Each point is reached from the start by the listed moves, each made once or not at all, plus a little noise. Say if it took an odd or an even number of moves. Then give how often each move was made.

Moves:
(1): [-9 55]
(2): [-33 -12]
Start: [-27 -20]
Points:
[-70  25] -> even (1, 1)
[-34  36] -> odd (1, 0)
[-27 -20] -> even (0, 0)

Moves:
(1): [ 28 -15   2  34 -16   2 -23]
(2): [-20  29   1   6  -9  -4 -22]
(3): [  7 -19  16  18  16 -13 -24]
(4): [-25 -13  18  -6  -4  16   6]
(5): [ 2  0 -3 23 11  4 24]
(6): [19 -3 24 -5 11 26 14]
Start: [ 3  4 10 26 -5  9 26]
Points:
[ 27 -26  52  51 -14  54  24] -> odd (1, 0, 0, 1, 0, 1)
[ 15 -44  44  95   4  18   9] -> even (1, 0, 1, 1, 1, 0)
[ 14 -16  24  69  22   3  25] -> even (0, 0, 1, 0, 1, 0)

Moves:
(1): [ 35  27  22  15 -14 -29  18  -1  15 -26  17   8  -9  -2  18]
(2): [ -2  16 -28 -17 -30  -2 -19 -14 -18  14   5  23  -2 -13 -11]
(3): [ -5  28  50   6  14 -16 -42  13  -8  -2  20   5  14   8   6]
(4): [-10   2 -17  25  28  -2  -5   9   9  12  -7   8 -20 -11  15]
(5): [  9 -12  -9 -13  26  23  -7  -9   9   7 -13  18 -25   2  20]
(6): [  9  39  10   7 -44  11  31 -21  11  -2  -3 -15 -10  -7  30]
(7): [ -1  -4 -10 -27  41  -6  56 -27   5   0  21 -21  10 -20 -22]
(8): [-10 -29  21  -7   6 -21 -31  15  30  19  24   3 -14   7 -37]
(9): [  0  -6  -6   4 -12   2 -33  -9  20  -5  -2   8  22  -3 -21]
(10): [ 32  -9 -16  32 -18  14   3 -30 -20  47 -44  24 -16  -2  26]
(11): [-25 -39 -26  -7  23  -8 -39 -12  -4   8  23 -12   6  44 -30]
(12): [-18 -35 -19   9 -13  46  -3 -27 -43  -5  -4  12   5 -20 -15]
Start: [-31  21   6  -8   7 -17  37   6  -6 -43  -9 -25  -8  54  15]
Points:
[ -5  61  37  33 -31 -58  13  -9  78 -35  19 -14 -30  43  17] -> odd (1, 0, 0, 1, 0, 1, 0, 1, 1, 0, 0, 0)
[ -7  95  -6  14   6 -19  62 -65 -25  21 -12   2 -29  12  52] -> even (0, 1, 1, 1, 0, 1, 1, 0, 0, 1, 0, 0)
[  5  18 -39  22 -27 -41   3 -50 -27  -9 -10  21 -26  81  18] -> even (1, 1, 0, 0, 0, 0, 0, 0, 0, 1, 1, 0)

Moves:
(1): [-20   0  21  -6 -20  -2   1   6 -10  29   7   1 -21   1  39   9 -10   0
  28  12]
(2): [ 17  13   1  -7   0  -5  18  -8  -3   5   5   8 -10 -12  -3  -9 -20  -1
   6   4]
(3): [  1   7 -28  -4 -10 -10   3 -19 -28 -20  22   4  -3  20  -2  -4   6   3
   2  -3]
(4): [ -5 -26   2  -7  -3   9  -2  12   3 -12 -23  29  15 -17  -6  11 -16  -2
 -13 -15]
(5): [ 27 -21 -27   5  21   3  30   3  27  14  -8  30   7   7   3   8   4  -1
 -14 -11]
(6): [  1  -7   1  15 -14  17  -1 -26   9  -6 -34  11 -27  -7 -10 -16 -12 -22
   4  -8]
(7): [ 13  25 -25  10   1  10  20  25  -9 -21   8  -5 -26  12   0   0 -20  11
  23 -21]
(8): [ 10  17 -21  -8  18   5   3  -6  -8   1   3 -15   2   3 -12  15 -12  -6
  -5   2]
(9): [-18   3 -13   1   5   4 -14 -18   9 -17 -13 -26  11  -9 -14   9  -1   3
   5 -14]
(10): [  5 -10   6  -7 -13 -33 -17  17  25  11   1  -5 -19 -26 -18  19  -3   7
 -15   9]
(11): [  1   3  17   6  -1 -18   0  -9  -9   4 -11   3  10  16  -7  10   0   2
 -16  -4]
(12): [ -5   5  -2 -15  -9 -12  -4 -13 -21  23   4  -6 -25   5  23  -1  -9 -12
 -20  -2]
(13): [  8   2  -6   3   9 -15  -4 -20  -6  17 -23 -11  -3 -20   8   4  20 -15
  -2   0]
(14): [ 9 -3  6  6 12  1 -2  1 10 -3 -7  7 -8  7  3  0  4  0  9 -5]
(15): [ 10   0  21  13  22 -16   4  16   4  24  17  -3  19  -7  -7   9  -6 -12
  10   0]
(16): [-19   7  -4  -1   6   4   3 -22 -12   2   4   2   4  -2   6  16   7  12
 -16   4]
(17): [-11   1  15 -13  -6 -14   5 -17   7   0   3 -13  11 -12   1  14  20 -11
   2   8]
(18): [  2  -8  18  -2  24  -6  20  10 -16   4 -24  -6  11  18 -14  -6 -11 -15
  13  -1]
(19): [-27  51   8  -6   4 -27  -1   4  -1 -31 -16   9  19  -8  -5  -1 -17   5
 -26  26]
(20): [  0   0   5   9 -12  -8  -5  13   9 -19  13 -22 -12   4  28   0  -7  -5
  16  17]
Start: [ 39  -4   8  11  -3   8   9  -3  -1  -2  -6  -2 -19 -26  10  -7  -3  -7
  -2  11]
Points:
[ 53 -58   0  -6  26 -37  21 -29  48  29 -53  36 -10 -91   8  65  34 -15
 -52   1] -> odd (0, 0, 0, 1, 1, 0, 0, 0, 0, 1, 0, 0, 1, 1, 0, 1, 1, 0, 0, 0)
[ 39  20 -12 -25   7 -89  60  11 -24 -28 -52  38 -20  -8 -12  41 -52 -18
 -64  -2] -> even (0, 0, 1, 1, 1, 0, 1, 0, 0, 1, 1, 1, 0, 0, 0, 0, 1, 1, 1, 0)
[ 15  28 -23 -10   2 -56 -20 -76  23 -65 -93 -12 -21 -95 -45  46 -16 -47
 -43  15] -> even (0, 0, 1, 1, 0, 1, 0, 1, 1, 1, 0, 0, 1, 1, 0, 0, 1, 0, 1, 0)
[ 60  27  66  11  21 -68  31 -26  -7  56  -3 -47 -29 -46  57  48 -12 -56
  47  44] -> odd (1, 1, 0, 0, 0, 0, 0, 1, 0, 0, 1, 0, 1, 1, 1, 0, 1, 0, 0, 1)

Moves:
(1): [  3 -21 -18 -16  12 -20  -8  -6   4 -23   1 -26 -14  -4  -1 -17  -8   3
 -14   0 -10 -19  -4  15 -17]
(2): [-9 -2  5 -8 11  0 -4 -5 -3  1 -2 10 11 -1 14 -5 -5 -1  3 -4 -6 10  6 -1
 -3]
(3): [  7   0   0  14   7 -10  -1  -1   2   1 -20  17   7   6  -3   3 -13  28
   6   8   2   1   2  25 -10]
(4): [  5  13   0  -3   1   8   7  -7   0 -25  11   5   8   1  13  -9   3  -4
   2  -5  -4   6   8   1   3]
(5): [  0  -6  15   8   1 -13  -5  -6  11   5  -6  -1 -20   6  -3 -19   4   1
 -13 -13   8   9  -2 -12   1]
(6): [  9 -12   6   0  -3   3   0   6  24  15  -4  -4   1  -4  10   3  17 -30
  19 -13   3 -19 -10  -2  10]
(7): [ -6  15  -6   4   9  -3  -6  15  -1   5  14   1   7  -3  -1  -3   3  12
   1  -3  11  29 -11 -10   0]
(8): [ -7  -4 -27   9   3   6  18  -8 -10 -10  10  -7 -19   8   6   8   6   8
  -2 -19   1  -5  11  -5  25]
(9): [  7  -9  -4 -11  11   2  19   1   7  13  -8   3   0  -9   1   0 -11   6
 -12   5  10  -3 -19  -2   7]
(10): [  2   8   8   6  -2 -16 -12  -6  11  10  -3   9  -1  -2  -5  -3   9   1
   5  20   1  13  -2   4  -2]
(11): [  2   5  -6  -5 -10   8   5  -6 -12   7  12   6  -5   4   1  -6  -5   2
   8  -4  -8   1 -10  -3  -3]
(12): [ -7   5 -11  16   1  11   8 -12 -24   3 -16   6 -15   6  -4   3   4   2
  -8   9 -10 -13  -5  -5   3]
(13): [ -5  -5  -2   9   4   7  -6   9  17  -2  -4  16   3 -17   2 -14 -12   2
  -6  -2  -5  11  -6   7   4]
(14): [  8   4   3  -7  -1   3  -2   2   1  -3  -6  -6 -14  -6   2  -1  -6   9
   0   3   4   6  -4 -24   8]
(15): [ -9   0 -12   1  -4  -5  12   2 -10   5 -12 -13   2 -13 -24  -3 -18  16
  -2   8  -6   4  -2  12  12]
(16): [-10   5   2   7  -1  12   4   3   4   2   0   1  -6  -3   1  -1   8 -20
  16   2   9  11   0  -3   1]
(17): [  6  -3  -2  -7  -4  -8   0  12  -3  -1   8  11   8  -5   1  -5 -17   0
   1   1  -1   6  -4  -7   1]
(18): [  7   5  12  20   7   9  -2 -11   0   5  11   4   7  -6  -3  -8   2  -8
  10  10  -1  -2   8   0  -7]
(19): [-10  -7  -4   5  -6  15  -5   0   3   8  -6   3  -4   2  -6   1   9  -1
   4  10  10  -8 -10  -3  12]
(20): [ -4  -6   0   8  10   5  -4  -8  16  -3  -1  -4  -4   2   3   2  -3   1
   5   3 -11   8  -1  -1   9]
(21): [ -3   9  -8   3   2   7  -4  -7   6  -5  -3 -10   0  -3  13 -10  -4  -4
   1   1   0   5   0 -12   4]
(22): [ -8 -20  -3   1  -3   9   8   2  20   1  -3  10   9  -6  18  -7   2   7
  -1   1  -6  -7 -17  -3  -4]
(23): [ 13 -14  -9  11  -8   6   7  -5 -19  -1 -10  -7  18   9   9 -14  -2   5
   3  10 -18  16  16  16  -6]
(24): [-6 -5  4  8  1  2 10  3 -5 -1 -3 -1 -7  2  8  2  4  0 -4  8  0 -8  1  9
  2]
Start: [  2   6  -5   4  -5   5   5   6  -1   6  -5  -4  -4 -12  -1   0  12 -13
   1  16  15  10 -21   0 -13]
Points:
[ 21 -55 -10  30   4   0  37  -4  11  43 -66  43  15 -12  44 -43  -7   4
  -2  18  -4  10 -50   7 -11] -> odd (0, 1, 1, 0, 1, 1, 0, 0, 1, 0, 0, 1, 0, 0, 0, 0, 1, 0, 0, 0, 0, 1, 1, 0)
[-16   2 -41  38  20 -16  35   0  37  31 -36   9 -18 -30   3 -33 -13  59
 -18  22  38  56 -61  -4  23] -> odd (0, 0, 1, 0, 1, 0, 1, 1, 1, 1, 0, 0, 0, 0, 1, 0, 0, 0, 0, 0, 1, 1, 0, 0)
[-19 -29 -65  47  25  11  37 -12 -19 -27  -5   7   1 -38  26 -95 -27  28
 -26  13 -34  55 -23   6  -1] -> odd (1, 1, 0, 1, 1, 0, 1, 1, 0, 0, 0, 1, 1, 0, 1, 0, 1, 1, 0, 0, 0, 1, 1, 0)
[-45   8 -73  46  15  35  40  -9 -13  13 -20  24  -9 -20  26 -26 -31  37
  27  18 -13  58 -55 -14  23] -> even (0, 1, 1, 0, 0, 0, 1, 1, 0, 0, 1, 1, 0, 0, 1, 1, 1, 0, 0, 1, 1, 1, 0, 0)
[ 21   6  -9  70  16  31  34 -23  42  26 -25  53 -53 -28  22 -48  -4 -13
  33  20  13  42 -56 -32  40] -> odd (0, 0, 1, 1, 1, 1, 0, 1, 1, 1, 1, 1, 1, 1, 0, 1, 1, 1, 0, 1, 0, 0, 0, 0)
[-22 -61 -61  23  19  21  35  -1  61  15 -10  10 -10 -48  41 -88  -8  -8
  19  10  -6  72 -78   3  39] -> even (1, 1, 0, 1, 1, 1, 1, 1, 1, 1, 1, 0, 1, 0, 1, 1, 1, 0, 1, 1, 0, 1, 1, 0)
[  5 -40 -42  16  22   4  55  -9  10  12  -9 -50 -36 -40  -2 -14   6 -19
  -4  12  12 -43 -36  22  19] -> odd (1, 0, 0, 0, 0, 1, 0, 1, 1, 0, 0, 0, 0, 0, 1, 0, 0, 1, 0, 0, 0, 0, 0, 1)
